Every row gives one point. A path goes straight from each point to the next, and from the last back to the first. The post is the endless flat space through its rows: a point in 2 columns, a line in 3, a plane in 4, and so on, so that a path can go around it. How many times does the path go around the post? Going back the other way cancels.

Post (2 x 3):
[[ 1.81  0.35 -1.72]
 [-0.87 -1.33  1.61]]
Path, 26 rows:
[[ 0.27  1.24  1.83]
 [ 0.54 -0.75  2.33]
 [ 1.71 -2.80  0.53]
 [ 0.65 -3.08 -2.45]
 [-0.56 -0.59 -0.43]
 [-0.26  2.00 -1.13]
 [-2.56 -1.33  1.06]
 [-0.26  0.19  0.54]
 [ 0.99  0.42  0.90]
 [ 2.85 -1.81 -0.51]
 [-0.15 -3.15 -0.23]
 [-0.81 -0.72 -2.23]
 [-1.28  1.24  0.48]
 [ 1.96  2.11 -0.07]
 [ 2.97  0.01  1.36]
 [ 1.99 -2.08  1.31]
 [ 1.22 -0.62  0.82]
 [ 1.43 -1.31 -1.03]
 [-1.65 -3.43 -1.50]
 [-0.95  0.22 -1.56]
 [-0.61  0.05  0.71]
 [ 0.85  1.13  2.92]
 [ 0.46 -3.43  2.75]
 [ 2.07 -1.00 -1.93]
 [-1.79 -1.44 -1.22]
 [-0.92  1.47 -0.72]]
Times around: 4

Post:
[[-0.73  0.44  0.80  3.32  0.27  2.37 -0.18 -0.12]
 [ 0.66 -1.00 -2.27 -2.55  0.28 -0.46  1.02  1.13]
 [-1.24  1.09  0.36  4.46  0.13  1.79 -3.68 -1.78]
 [-0.62  0.02 -0.99 -0.37 -0.71 -1.51 -0.09  3.11]
 [ 0.52  1.09 -0.13  2.88  2.58  1.13 -1.69  0.46]
 [ 1.45  2.49 -0.44 -2.42  2.13 -1.64  2.40 -0.87]
 [ 0.37  0.25 -2.61  0.13  1.17 -1.91  1.81 -0.02]]
Path (9 x 8):
[[ 3.01 -1.37 -3.09 -0.50  2.33  0.75  0.25  0.39]
 [ 0.57 -0.21  1.62  2.64  1.31  1.49  1.69 -2.02]
 [-0.57 -0.92 -1.81  0.48  0.89  0.42  1.17 -1.43]
 [ 0.97 -0.43  1.20  2.37  3.21 -0.99  1.05  1.67]
 [-0.60 -0.03 -0.35  3.52 -0.44 -0.51  1.30  0.52]
 [ 1.19  2.21 -1.17 -0.08  0.45 -2.17  1.99  1.58]
 [-0.20  1.80 -3.17 -0.05  0.78 -1.05  0.50  0.36]
 [-2.16  1.22 -2.49  0.80 -0.66  0.15  0.19  0.49]
 [ 0.90  2.29 -0.64  1.51  0.26  1.89 -0.55  1.51]]
Times around: 0

Post (11 x 12):
[[ 0.30  0.45  0.15  2.18 -0.27  0.78 -2.59  4.01  2.97  2.81  5.07 -0.25]
 [ 0.98 -0.23  4.36 -1.79 -2.14  1.99 -1.91 -1.72 -3.23 -0.19 -0.17  1.67]
 [ 0.32  1.28 -0.05 -0.98  1.66  3.00  0.60 -1.81 -0.05 -3.39 -0.32 -2.65]
 [ 1.30  0.44  1.76  0.41 -1.29  1.37  2.64  2.10  1.00  0.75  2.29  1.21]
 [ 0.86  0.72  0.97  0.95  0.94  0.71 -1.04  1.47 -1.11 -1.25  1.56  0.73]
 [-0.56  1.51 -1.97  1.38  2.79 -0.46 -0.21 -0.93  0.38  2.36  2.91 -0.94]
 [-0.33  1.69 -1.24 -1.96 -0.03  1.00  0.34 -1.18 -1.65 -2.30  0.30 -2.29]
 [ 1.34  1.15  0.02 -2.93  1.27  0.55 -0.47  0.99 -0.14  2.01  1.18  0.17]
 [ 1.03  0.23  1.16 -0.13 -3.10  1.83  1.53 -1.28 -1.01  0.13 -1.64  5.67]
 [ 0.21 -0.15  0.77 -1.12 -0.25  0.14  2.80  3.24  0.56  1.30 -2.53 -3.20]
 [ 0.82 -0.51 -1.88  0.58  0.88  2.35  0.53 -0.10 -2.04  0.26  0.09 -2.06]]
Path, 16 rows:
[[ 0.07 -0.34  1.70 -1.55 -0.91  1.17 -0.47  0.27  0.64 -2.40  0.13 -1.32]
 [ 0.19  2.05 -1.23 -0.79 -1.36 -0.75  0.25  0.06  1.19 -0.96  0.40  3.33]
 [ 1.02  2.43 -0.28  2.74 -0.58  0.00 -0.53  2.14  1.13 -3.11  2.70 -0.72]
 [ 0.99  0.58  1.23  0.56 -3.50  3.65 -2.90  0.22 -0.34  3.20  0.87  0.85]
 [-1.12  1.02  2.00 -2.45  1.34  1.14  0.48 -0.28 -1.03  2.74  0.52 -0.28]
 [-0.78  1.22  0.49 -1.79  0.74  0.99  0.76 -1.53 -1.94 -1.78  2.13  0.53]
 [ 0.60 -0.26  1.26 -1.46 -0.30  0.98  2.37 -0.75 -0.41  0.93  0.71 -1.47]
 [ 1.09 -0.25 -1.69  1.61 -0.20 -0.79  0.15 -0.34  1.06  2.24  1.27 -0.17]
 [ 1.71  3.31 -0.46 -1.27 -1.05  0.66 -0.86  0.87  0.61  1.57  0.94 -1.03]
 [-0.84  2.71  2.48  0.34  1.00  1.23 -0.35  0.19 -0.65  1.31  0.77 -1.56]
 [-1.54 -0.48  1.83  1.68 -0.18  1.56  1.29  1.41 -2.55 -1.05  0.30 -1.60]
 [-0.86 -0.03  2.86  0.81  2.05  0.12 -0.73  1.47  2.01  0.47  2.17  0.33]
 [-2.07 -0.11  0.72 -1.13  1.39 -1.44  0.47  1.59  0.70  0.27  0.70 -1.98]
 [-0.63 -1.03 -0.78  0.58 -0.46  3.46 -0.14  0.79 -3.69  0.45  0.59 -0.10]
 [-1.41  1.30  0.19  0.49  0.33  2.85 -1.12  0.10 -3.08 -0.24  1.31 -0.68]
 [ 0.21  0.96 -0.36 -1.23 -1.21  2.79  1.50  0.68  1.16 -1.05  3.51 -0.27]]
Times around: 2

Post, 17 rows:
[[-0.29 -2.11 -2.09 -1.01  0.32  2.23  0.42  0.73  1.75  1.89 -2.24 -1.59
   4.18 -0.08 -3.83  2.99 -1.84  3.05]
 [ 1.34  1.33 -1.35  0.88  0.33  1.99 -1.94  0.08  1.22  3.41  0.72 -2.76
  -1.67 -0.32  1.32  1.39  0.74  0.77]
 [ 0.56 -0.58  0.27  2.67  1.27 -0.83 -2.11 -1.31 -0.01 -0.19 -2.22  0.68
   0.33  0.37 -1.41  0.95 -0.26 -0.03]
 [-0.64  1.16 -0.92  0.31 -1.16 -1.31  2.48  0.08 -0.13  1.77 -0.27  2.76
  -1.22 -0.61 -0.45  1.59 -0.69 -0.11]
 [-0.14  0.33  0.70 -0.72 -1.46 -0.38  0.71 -1.17  2.64 -0.73 -1.59  1.06
   1.66 -0.51  0.94  2.03 -0.90 -0.19]
 [ 1.35 -0.40 -0.84 -2.40  3.03 -1.65  0.28  2.33 -0.83 -3.40 -2.28  1.44
  -0.46 -0.77 -0.39  0.03 -1.42 -1.40]
 [ 2.34 -0.43  1.27 -0.14 -0.54  1.40  0.72 -1.56 -0.27 -0.05 -0.78  2.38
  -1.21  2.08  1.01 -2.23  1.57  0.41]
 [ 0.44 -0.18 -2.85 -1.46  1.33 -0.57 -0.10  0.10 -1.36 -0.18 -3.44 -0.12
  -2.63  0.43 -0.24  0.30 -1.40 -1.82]
 [-2.31 -1.51 -4.20 -1.05  1.77  1.07 -0.38 -1.01  1.92 -0.18  0.93  1.85
   0.54 -2.55  0.03  2.31 -0.54 -0.59]
 [-0.80 -0.77  0.74 -0.45  2.91 -0.19  0.88 -0.28  1.61 -3.47  0.89 -2.28
   2.33  2.20 -1.19  2.51  1.31  0.20]
 [ 1.50  2.39  0.02 -0.62 -1.11 -0.56 -1.98 -2.56 -0.81  0.51 -1.51 -0.01
  -2.50 -1.78 -1.49  0.53  2.53  0.85]
 [ 0.13  0.67 -2.39  0.43  1.45  1.34 -1.25 -1.63  0.63  1.52  1.21 -0.97
   3.10  0.76 -0.12  2.06 -0.49 -0.67]
 [ 0.71 -0.06 -1.23  0.32 -1.81 -3.67  1.25 -1.52  2.16 -1.15  2.14  2.90
   1.64  0.26 -0.65  2.11 -2.65  0.09]
 [ 0.93  1.86 -1.87  0.17  0.03  0.32  2.36  1.27  0.53 -0.71 -3.98  1.84
  -1.28  1.18  0.92 -1.04  0.56  1.45]
 [ 1.69 -1.32 -0.61 -0.86  1.03  0.91 -2.14  1.91  0.47 -1.33 -3.63  1.27
   0.07  0.36 -2.61  0.05  0.74 -2.02]
 [-1.23  0.70 -1.27  2.63 -1.85 -0.54 -0.09 -1.46  0.15  0.41  3.79  0.46
   0.12 -0.47  1.03 -0.80 -1.20 -1.27]
 [-0.16 -1.64 -1.69  0.32 -0.43  0.07 -1.71 -0.29  0.83  3.55  1.71 -0.41
   1.16  0.43  2.61 -1.19  1.18 -0.67]]
Path:
[[ 1.25 -0.66 -0.22 -2.32 -0.13 -0.15  1.57 -0.79  2.89 -3.12 -2.93  2.26
  -1.26  2.09  0.95  0.31  0.25  1.93]
 [ 1.72  1.14 -2.59  0.37  0.68  0.97 -1.34 -1.28 -1.36 -0.37 -0.12  0.51
   0.35  2.28 -3.24  2.63  0.31  3.81]
 [ 3.64 -1.06  3.54  2.26  1.69 -1.75  2.40 -3.34 -3.13  0.16 -0.33  1.12
  -2.45  3.20 -1.33  2.68  0.89  1.86]
 [ 1.85  2.37  1.45  1.40  0.52  0.02 -0.67  0.10  0.99  1.21 -0.81  0.01
   1.23 -1.70 -1.86  2.39  1.54 -0.88]
 [-0.03 -1.31  0.15  1.01  0.60 -1.20 -0.17 -0.13  1.53  1.14  1.28  2.38
   1.68 -1.65 -1.79  1.36 -3.31 -1.62]
 [-3.08 -1.51 -1.52  0.85  0.27  2.91  1.09  0.56  1.40  1.31  0.02  2.52
   2.26 -0.56 -3.28  0.01 -0.41 -0.07]
 [ 0.83  2.47 -2.19 -1.47 -0.02 -0.09  0.72 -2.32  1.22  0.76 -2.39  1.13
  -0.74 -1.38  1.70  1.00  1.03  0.72]
 [ 2.14  1.07 -0.94 -0.18  0.86 -1.53 -0.73 -0.28  0.29  0.97 -1.81  2.71
  -1.41 -2.34  2.18  0.42  0.66  0.34]
 [ 3.50 -1.55  1.06 -1.14 -1.28 -1.91 -1.07  1.16  0.69  0.03  0.28  1.40
  -0.17 -0.24 -0.44  0.52 -1.27  1.23]
 [-1.02 -1.49 -4.32  0.53  2.91 -0.73 -3.60  1.77 -0.24 -0.54 -0.42  2.15
   2.01 -0.65 -0.30 -0.54 -0.27  0.83]
 [ 1.32  1.05 -1.35 -3.07  2.68  0.09 -2.44  0.47  2.27  0.02 -1.30  0.84
  -0.48 -0.29 -1.45  3.11  0.58 -1.17]
 [ 3.34  1.57 -1.74 -1.41  2.34  0.43 -1.71 -1.88  1.36  0.73 -1.69  1.86
   2.23 -1.59  0.78  1.40 -1.59  0.97]
 [ 2.74  1.60 -0.48  0.88  1.65  0.37 -3.86 -0.75  2.10  2.32 -1.49 -0.74
   0.55 -0.39  0.28  3.46  1.50 -2.16]
 [-0.77 -0.74  0.17 -0.80  1.37 -1.47  4.90 -0.73 -2.40 -0.78 -1.18  0.04
   0.59  2.17  0.35  0.40  0.45  1.53]
 [-2.57 -0.34 -2.40 -1.40  0.18  0.30 -1.15 -2.68 -1.30  0.15 -0.23  0.67
  -1.35 -0.65  1.39  0.49  1.22 -2.83]
 [ 3.26  1.80 -1.26 -0.85 -0.28 -0.09 -0.55  2.11  1.91  0.51  0.30  0.12
   1.49  2.43  0.59 -0.53 -0.40  0.50]
 [-0.85 -0.03 -1.40  0.26  3.05  2.26 -2.87 -0.25 -1.17  1.09 -0.66 -0.96
   3.10 -1.44 -1.26 -0.56 -0.96 -1.96]
 [-1.61  1.97 -0.67  0.50  1.80 -0.91  1.15 -1.26 -1.23 -0.13 -1.76  0.82
   0.03 -3.57 -1.77  0.80  1.15 -2.35]
 [ 0.73  0.40 -1.62  2.20  0.32 -0.68  1.46  1.84  0.20  0.42 -2.56 -0.89
  -0.67 -0.92 -0.01  0.09  1.03  1.22]
 [-1.11 -0.79 -1.62  0.91 -2.67  0.33  0.50 -0.25 -0.43  1.44  1.04 -0.19
   0.78  0.38 -0.91  1.17 -0.52  0.19]
 [ 0.32  2.07 -0.79  1.02  1.74  1.35 -0.10  0.69  0.01 -1.08  1.68 -0.86
  -0.77  2.80  0.74  1.37  0.09 -0.28]
 [ 1.72  1.52 -1.66 -1.95 -1.10  0.66 -0.92 -2.13  1.41  3.37  2.88 -1.06
   0.39 -0.72  2.01  1.12 -2.24  0.12]
 [-1.74  1.80 -1.41  1.78  1.99  2.05 -0.87  1.24  2.15  1.73 -0.78 -1.58
   1.59 -0.17  0.18  1.37 -2.92 -2.17]]
Times around: 2
